Each row of a before or after table is a point. One or more steps were done to the points. Then noise was added and the rows were shuffled. The steps act on how far a point lies along the listed directions, d1 being the first. Name the steps. A step turns or swaps two directions, mirrors them in a line or flattens them onto one, adds a multiple of one to another, or multiplies one. Angles are multiples of 10 degrees, from the lower direction toward the higher: turns from -170 to 170, lines from 10 to 170 but not 90. Use the fewest steps. Two steps may share a direction if one is a turn and the other turns, adds or multiplies; they go together, in the order done. Otherwise the lowest direction goes first.

Directions:
(1): [-7 38]
(2): [38  7]
Before (9 x 2)
[[ -9 -62]
 [-56 -24]
 [  6   6]
 [-15 -13]
 [  7  13]
 [ 22 -16]
 [-16 -40]
 [-49  -8]
 [  6  -2]]
After (9 x 2)
[[  9  -3]
 [-49  37]
 [-46  -6]
 [ 15  -2]
 [-29  38]
 [ -3 -27]
 [-61 -25]
 [-19   7]
 [ -2  -3]]
Steps: turn d1 and d2 by 60 degrees

Directions:
(1): [ 27 -42 -17 -31  12 -21  41   2]
(2): [ -2 -28  -9 -33  10  41 -35 -31]
Before (14 x 8)
[[ -6  14 -11   3  -4  27 -33 -23]
 [ -8 -21 -10 -27  19  59 -52 -33]
 [  3 -27   2 -24  13  35 -17 -36]
 [-15  37  36  55  -5 -41  27  26]
 [-17  40  10  26   9 -37  30  16]
 [-17  19   5   9  -2  26 -30   4]
 [ -5  14  -6  12  -6  43 -39  -1]
 [-25  11   2  -1  -2  49 -30 -13]
 [ -2  16   4  22 -17 -27  28  45]
 [-15 -29   1 -37  17  47  -9 -31]
 [ -9  33  10  52   6 -27  18  29]
 [-51  90  23  68 -25  16 -30   9]
 [ 12  17  -6   1  -6  -4   8   5]
 [-11  52  21  51 -11 -36   8  30]]
After (14 x 8)
[[-32  50  16  24   2  -3 -15  -3]
 [ 11 -20 -22 -14   0  38 -19 -12]
 [  4  24  -5   6  -4   1   0   1]
 [ 10 -14 -25 -22   3  20 -17 -31]
 [ 23 -60 -26 -50  29  22  11 -16]
 [ -9 -27 -11 -30  12  41  -9 -18]
 [ -5 -18  -5 -22   6  32 -30  -1]
 [-23  31  12  29 -21   4 -18  31]
 [-43  30   4   8  -1  84 -81 -44]
 [-32  40  36  50  -3  13 -35   2]
 [  7 -47  -4 -36  17   5  40 -13]
 [ 21 -40  -4 -28  14   4  26 -21]
 [-31  35  12  55   6  20 -31   6]
 [-29  46  22  35  -6  15 -55  -4]]
Steps: turn d1 and d2 by -60 degrees

Directions:
(1): [ -4   6  -9  11 -25  42 -72  -8  35  10  28   7  -3  20]
(2): [ 23 -42 -20  10 -19   9  18 -25 -19  42  -6  51  34  21]
(3): [ -2 -37  48  10 -24  29  28  12  23  24  15   2 -42 -36]
(4): [ 19  32  28  60 -16  19   2 -36 -36 -18 -24  -6 -18  13]
Before (9 x 14)
[[ -3  22 -25  -4  -3  -4 -87   6   1 -16   9  -1  15  31]
 [-20 -13  55  -1  10 -13  74  17  -1  -3   7 -17 -36 -63]
 [ -2  11  56  48  -6  30  41 -16  -1 -24   0 -31 -74 -22]
 [ -2  27  26   8   9   1 -22   8  13 -36  -8 -43 -41  -1]
 [  6  37 -14  19 -31  28 -36 -36  -4 -10   3  24  26  23]
 [ -1 -11  28  -5   3   0  -2  29  43  -1  12 -12 -29 -32]
 [  5 -45  26 -42  10  -2  45  30  28   3   3  -7 -33 -45]
 [-24  29 -15 -36  31   5 -58  29  18 -12  20  -8  24  27]
 [ -2  34 -36 -22  22 -17 -46 -27  -9 -14 -14 -21  13  28]]
After (9 x 14)
[[  4 -49  24 -47  11  -3  47  33  31   5   6  -6 -31 -46]
 [-28  23 -20 -48  34   1 -58  35  25  -8  26  -6  27  25]
 [ -9  16  15 -14  14  -6 -24  23  26 -28   2 -40 -35  -5]
 [-24 -20  49 -12  13 -16  73  24   7   0  12 -16 -32 -66]
 [  8  39 -12  25 -33  31 -37 -40  -8 -11   1  24  24  24]
 [ -4  31 -38 -29  23 -18 -46 -22  -7 -12 -13 -19  14  26]
 [ -7   3  50  34  -2  24  40  -7   8 -19   5 -28 -70 -25]
 [ -5 -16  22 -16   6  -4  -2  35  50   2  16 -11 -25 -35]
 [ -4  19 -27  -9  -2  -6 -86  10   5 -15  10  -1  16  30]]
Steps: add 0.5 times d2 to d4

Directions:
(1): [ 20  22   8   8  13  43  12  -3  66 -21   1 -17 -34   7 -34 -33  18 -17
  -1  34  17  28  36 -62  22   4   8 -39 -14   7  42 -12]
(2): [ 33  23 -38 -28 -14 -14 -22  10   5  -1  21   9 -44  31   8 -24  -6  23
  65  21  -3  -7 -11  25 -26  18 -71  17  25   9  43 -11]
Before (14 x 32)
[[ 27  10  -1   9   2  19   4  -4  43 -18   1   5 -26  11 -17 -30  -2   4
   16  28  14  23  35 -32  -1   9  -4 -14  -8   7  35 -12]
 [ 15  27  15   6  14  27  -6   6  55 -13  14 -19 -37  12 -27 -19   4 -24
   -4  27  -9   8  22 -43   3   7  -6 -31  -9  22  27   3]
 [ 25  28 -45 -20  -6  -5  -9   3  22  -8  -2   8 -51  21  16 -31  -8  23
   54  23   3 -11 -15  11 -17  19 -59  11  24   3  41   2]
 [ -3 -16  15  14   3  -2  17 -23  10 -11 -27 -19  32 -30 -12   4   2 -16
  -37 -13   5  -2 -10 -42  26  -1  33   9  -7  -9 -27   5]
 [ 18   0 -28 -22 -30 -23 -38  12 -42   6  16  18  12   9  22  -6 -11  13
   43  -6 -26 -31 -22  56 -19  27 -34  38  40   8  -2  -4]
 [ -2   0  -3  -3   2 -11  -9  -6 -18   0  -2  15  14   4   4 -14  -1   0
    5  12  -4   1 -15  18   0   6 -19  11  -8  11  -9 -14]
 [ -2   4 -17 -17  -2 -24   2  10 -19  35  11   4  -2  -1  15  11 -18  13
   17 -20 -15 -22 -32  47 -19  10 -35  33  18  -8  -8  -7]
 [-38 -29  16  13  -8 -28  -8  -2 -38  21 -18   0  55 -24  16  30  -4 -16
  -37 -51 -26 -38 -20  22 -10 -13  46   8 -11  -8 -53  16]
 [ 40  14 -41 -36  -5 -35 -37   9 -10  19  16  10 -22  28  13  -3 -12  25
   57  13 -13 -28 -26  38 -23  17 -75  31  35 -13  18   2]
 [ 43  21 -18 -29  -3   5 -10  10  22   0  14   5 -56  26  -4 -50   1  16
   42  27  16   2   5   4 -24  24 -42   7   6  15  38 -22]
 [ 40  22 -21  10  -8  41   7 -10  43 -18   3 -11 -50  14 -28 -26   9 -17
   43  32  18  14  36 -33   1  20 -27 -31   4   6  36  -5]
 [ -7  -2  26  32  14  44  12   0  31 -24 -24 -36  15 -13 -27  -6  19 -26
  -53   0  18  20  24 -54  30 -16  59 -42 -17  -8 -20   9]
 [ -1 -12  24  23  21  21  13  -5  10  -5   4 -12  24 -21 -10   5   1 -19
  -47   2  -3  20   2 -17  26 -16  43 -13  -3 -15 -23  10]
 [ 38  25 -44 -19 -15 -15 -14  -3  10   5  29   5 -47  44  17 -27   4   6
   43  22  -3  -8 -18  29 -30   9 -55  28  32  15  29   3]]
After (14 x 32)
[[  24   15   -8    5   -4   34   -4    8   35  -25   -4  -30  -21   17
   -18  -27   16   -7    7   20   15   17   15  -32    8    0   -2  -28
     4    0   22   -1]
 [  16    0  -18  -18    2  -33  -22    4  -10   24    8    7    1   15
    10   10   -8   17   18    3   -9  -28  -15   28  -10    6  -31   18
    24  -16   -7    8]
 [  29   30  -55  -29  -11  -11  -14    6   24  -11    4    8  -60   27
    16  -32  -11   30   66   33    4  -10  -13   16  -19   24  -75   10
    27    0   50    0]
 [  77   44  -64  -24  -19   23  -18    0   52  -20   28   -1  -99   51
   -15  -50    8    9  118   57   13    2   29   -1  -30   40 -107  -14
    30   20   86  -14]
 [ -76  -54   51   42   10  -10   12  -11  -46   23  -43  -10  104  -60
     6   55    7  -41 -106  -71  -22  -32  -12    3   18  -32  118   -9
   -38  -19 -101   24]
 [ -10   -7    5    3    9   -9   -7  -12  -21   -6   -4   15   26   -2
    -1   -8   -3   -4  -12    7   -2    2  -13    8    3    1   -1    8
   -17   10  -17  -11]
 [  61   33  -38  -42   -7   -1  -23   19   25    2   29    5  -77   40
     0  -60    1   24   75   38   15    0    3   18  -33   30  -82   19
    19   18   64  -29]
 [ -32  -14   13    5    9  -18   19    4  -23   32   -5   -3   35  -22
     7   30  -20   -5  -37  -39  -11  -20  -28   28    3   -6   17   15
    -2  -18  -41    3]
 [  61   31  -36  -13  -14    2  -14    8   52  -20   21    9  -69   41
    -7  -51   -5   25   73   44   11   14   26   -9  -25   24  -68    0
    16   14   76  -22]
 [   7   -5   18   15   23   17    8    0   13   -7    6  -10   12  -14
    -9    1   -4   -9  -30   12   -1   15   -4  -11   21  -10   28  -10
     4  -10  -13   11]
 [ -16  -20    6    5  -13  -12  -20   -1  -44    7   -9    7   50  -15
    14   14   -4  -11  -14  -32  -21  -22  -17   36    2    8   28   25
    20    1  -37    2]
 [   6   -9    8   12    6   -6   14  -24    9  -11  -25  -20   26  -24
   -15    3    3  -11  -33   -9    7   -3  -14  -33   24    3   23   12
    -5   -8  -21    0]
 [  51   47  -26  -23    2   14  -29   12   58  -13   33  -10  -86   47
   -18  -42   -6    4   64   43   -7    4   10  -17  -21   26  -82  -14
    25   35   72  -13]
 [  38   25  -40  -16  -20  -15  -16   -3    7   10   24    0  -44   38
    20  -28    6    1   43   21    0   -3  -19   30  -32   10  -55   30
    36   17   26    4]]
Steps: add 1.5 times d1 to d2

Directions:
(1): [ 72  21   2   0  -2  25  18 -10 -15 -13   2  25 -10  32 -24 -14  -1  11
  10  45  28  -6  58   0  30  16  14 -41   2   2  22 -43  15   2  24  13
  52 -25 -34  36  25 -50  14 -19  27 -25 -29 -23 -34  13  43 -11  34 -22
  10 -14 -30 -12 -25  -8 -29  60  18  42]
(2): [-41  40 -13  24 -16  34 -43   3 -18 -25 -17  20  26  16  -2  22 -17 -37
  44 -14  -6   0  34 -33  39  -7 -36 -14  55  33  13  13  26  46  10 -28
 -38 -82  23 -25 -24 -21  25  15  18  -1  34 -23  14  14  26 -14  31   2
  16  -9  19  11  10  -2 -28 -14  19 -51]
(3): [-48  21 -14   7  35  32   2 -54  52 -49  27   8   8   7  -9 -34  19  -6
 -22  19  -3 -24  10   1  31 -28  48 -18  -8  24  12 -38 -13 -22  18   0
  17  13  30   8  12  16  15  74 -42 -11  25   8 -43  -5 -24  -8 -18  22
  50  -2  20  26 -14  69 -17   8 -24  -6]
(4): [  6   2 -44  33   2  45  56  66  53  20  16  17 -51  31 -13  13  46 -10
  31   7   0  79   5   4  33 -30  -1  -4  19 -27 -20 -11  13   5  36 -32
 -21  -8  21 -10  24  41   1  -7 -26  10 -32  16 -11  -1 -18  19   7 -24
 -43  17  35 -34   4  11  10  21  -1 -12]
Before (11 x 64)
[[  42    8  -10  -11   25   16   25  -23   33   -8   12    2  -23   17
   -21  -44   21    4   -8   18    5   -2   -2   26   11  -10   37  -13
   -38   -8    6  -30   -6  -32    6   29   44   18   -3   30   25  -16
     2   33  -33  -13  -14    9  -43    6   -1  -18   -2    4   19  -15
    -1    7   -6   34  -11   24   -1   24]
 [  25   -2  -49   14   44   59   85    2   91  -18   32   23  -60   35
   -33  -32   63   15   -1   44   22   23   22   11   54  -36   64  -28
    -8  -21    6  -52  -21  -28   60   -7   63   39   15   41   71   40
    -1   47  -45  -27  -41    2  -64    0   -4    8  -10  -19    3   15
    19  -21  -26   55   -8   70  -31   38]
 [   8  -28  -30   -4   33    8   96   12   72   17   40    6  -57    6
   -10  -41   39   30  -21   23   13   20  -35   27   -1  -24   74   18
   -40  -42   -9  -40  -14  -64   35   25   24   79    2   10   30   46
   -30   22  -45   -8  -32   31  -30   -6  -44   25  -39    1  -16   11
    12   -4  -27   46   25   31  -35   18]
 [  27  -13  -22   -6  -22   -6    4   29  -43   33  -29  -13   -3   11
     2   30   -3    7   25  -17   11   18    6  -16   14    4  -44    6
    16   -4  -21   18   14   26   -1   -2  -23  -12  -21  -12    8  -22
     6  -63   31   -4  -14  -12   11    2   21   -3   12  -20  -32   14
    -3  -28    5  -43   25   -5   12    8]
 [  58   26   -2   38  -36   33  -21   25  -41   17  -18   12   -4   29
   -16   16  -19  -22   32  -10    3   37   47  -17   44   17  -50   -6
    45   13   15    7   31   57   10  -21  -12  -63  -13   -9   13  -50
     4  -50   47   10  -10  -30   19    4   67  -24   46  -16  -12   -1
    -6  -15    9  -53  -14   30   41   -8]
 [  28    5   -1    8   -8   24  -10   25  -20    2  -15   14   -7    6
     5    4   -2   -6   20    7   20   16   29  -19   12   -2  -31  -15
    14  -17    2    7   19   18  -16   -5   -6  -40  -10    6    2  -22
    15  -37   24   -2    8  -15   28   12   36  -15   25  -11  -16  -15
    -5  -19   12  -15    3    5   16   -2]
 [  37   -2  -32   34    5   34   68   30   53   33   13    8  -60   25
   -17  -20   55   10    9   35    7   52   24   -1   34  -26   45   -7
   -10  -19   -7  -30   22  -13   28  -22   20    6   -3   23   47   19
    -1  -20  -30   15  -40   15  -24  -12  -22   14   12  -23  -26   17
     5  -37  -28   11    7   24  -32   23]
 [  12   15  -31   29   31   63   48   22   75   -7   19   30  -37   39
    -2  -24   49  -12  -21   17   16   34    9    7   40   -7   19   -4
    -9   -7    4  -36   18  -20   19  -10   29   10   18    5   42   30
     5   39  -49  -13  -24   22  -34   -4  -26   19  -23   -5  -10    0
    29  -24  -25   37  -12   27  -12    6]
 [ -30  -18   10   11    0  -14   -3   31  -17   10    0  -22   37    1
    28   39  -14  -12    0  -27  -18   -1  -39  -15  -18    1  -46   31
    25   10  -18   35    4    4  -17  -11  -44   -5   13  -39  -18   -3
   -20    9   24    9   20    8   18    6   -6    7    6   21  -10   13
    21   20   17  -18   32  -51   11  -21]
 [ -11    9   -4   -1   -6    4  -30    8  -30   -2  -12    9   14   -3
     3   20  -18   -5   23   -8  -10   -2   19   -8   18    7  -24   -6
     9   23   14   26    5   27   -6  -16  -11  -49   -1   -9  -15    2
   -11   -9   17    8   24  -14   20   13   17  -11   -2   -8   -8   -5
     0    2   11  -13  -12  -21   16  -11]
 [ -19   45  -38   37   -2   62  -20   15  -14  -20  -11   33   19   50
   -28   22    3  -27   61   -5   22   40   53  -34   64  -15  -46  -25
    65   34   12    8   23   52   34  -40  -32 -118   16  -23  -11  -22
    32   20   20   -2   31  -30   17   27   48  -14   53  -23   21  -13
    28    0    1    8  -37   -5   31  -60]]
After (11 x 64)
[[  22   36  -28   59  -23   55   -6   45   -5    9   -4   18  -17   39
   -21   14   10  -41   42  -16   -6   56   48  -21   61  -11  -37   -5
    55   16    3    4   30   56   24  -38  -28  -67   16  -20   17  -24
    10  -23   20   13   -4  -18   13    1   47  -14   43  -10   -8    6
    26  -16    6  -25  -14   31   39  -28]
 [ -85  -26  -15  -11   35  -11   33  -28   64   -9   27  -19   -5  -30
    15  -37    9   12  -33  -12  -14  -29  -67    9  -19  -27   59   42
   -34   -2   -1   -1  -27  -53   11   17  -16   63   28  -20  -12   57
   -24   63  -51    0   28   30   -3  -13  -54    8  -65   35   25   10
    29   34  -10   64   26  -34  -46  -28]
 [ -69   10  -34   33   16   26   13  -12   57   -8    4   -6  -12   -4
     6  -19   39  -16   -4   -6  -21   18    0  -19   26  -49   41   16
     1   14    0   -8    7   -6    6  -31  -23   -5   47  -14   15   40
    13   45  -61   21   24   18   -8  -25  -52    0  -16   18   19   19
    39    4  -15   51    3  -39  -47  -37]
 [ -57   24  -10   21   41   37   -6  -31   60  -44    9   13   12    9
    16  -36   18  -26  -39  -12    1  -19   -6   -4   16   -6   19    8
    -6   27   16  -14    1  -17  -10   -3   13    8   38  -14    9   26
     9   76  -59  -14   30   18  -20  -10  -35    3  -44   34   34   -2
    30   14  -12   55  -19  -16  -18  -29]
 [   2   12  -19   22   -3   38   -9   28    2   -4  -10   11  -20   14
     4    5    7  -12   26    7   16   34   29  -21   26  -14  -25  -15
    17  -19   -8    3   18   20   -7  -16  -17  -43   12    1    6   -5
    13  -23    7    6   13   -5   23   17   18  -15   17  -15  -21   -8
    12  -18   12    8    4    3   13  -11]
 [-111   11  -22    4   42   27  -20  -60   75  -56   16  -13   22  -22
    16  -20   16  -14  -15  -26  -17  -48  -28  -19   27  -43   39   15
     6   35   13   13  -43   -7    5  -14   -5   24   64  -16    5   55
     2  113  -52   -9   68    1  -11   -4  -26   -9  -48   40   61   10
    47   37    5   78   -7  -32  -41  -46]
 [  68  -25    7    3    7    2   54   36   -8   19   18    0   -2   33
     2    5    7   20   -1   35   18   12    6    5   -2   18   -4   -9
     3  -11  -10  -23    5  -26   10    8   24   20  -28   10   27  -34
   -14  -16   36  -12  -32    9  -29    5   13    4   27  -13  -21    5
   -10   -6  -13  -19   14   31   18   51]
 [  27   52  -29   28    7   70    1  -15   -3  -34   -5   46   18   63
   -47   -3   15  -12   40   33   41   19   74  -17   74   -7  -16  -48
    40   32   24  -25   23   35   41  -26   21 -103   -9    7    5  -47
    36   23   20  -25   14  -34  -21   26   60  -23   57  -32   39  -16
     1    3  -27   13  -44   35   30  -14]
 [ -43    0    1   -8    9  -12  -32  -32    9   -8   -8  -23   19  -16
     5  -14   -3  -21   -6  -36  -19  -23  -33    8  -11  -11    1   21
   -22   15   -5   29  -12   -8  -26   14  -19    2   29  -12  -12    1
     0   54  -34    7   38   14    4    8  -25  -24  -22   36   32   -6
    25   31   11   34  -11  -45   -7  -33]
 [  11   -1  -43    9   -8   28   25   39   -3   27  -18    1  -21   27
   -12   25   22   -4   28   -5   13   49   14  -13   41  -25  -30   -6
    22   -5  -32    5   15   18   19  -16  -27  -11    0  -15   19    7
     5  -44    5   -3  -15    4   -8   -1    9    2   10  -27  -30   24
    21  -33    1  -12   21    6    7    2]
 [  31   14   -3    2    3   19    0   17  -19    5   -4   21   -3   15
   -12   15  -10    9   26   22    0   11   38    3   28    9   -8  -24
    -6   15   14    1   12   16   13  -14   14  -42  -13   12    7   -1
   -11  -17   18    2   -3  -21   -3   21   26   -9    5  -18  -20   -3
   -11  -15    2  -20  -16   19   14   14]]
Steps: mirror d1 and d2 in the line at 60 degrees; turn d3 and d4 by -50 degrees
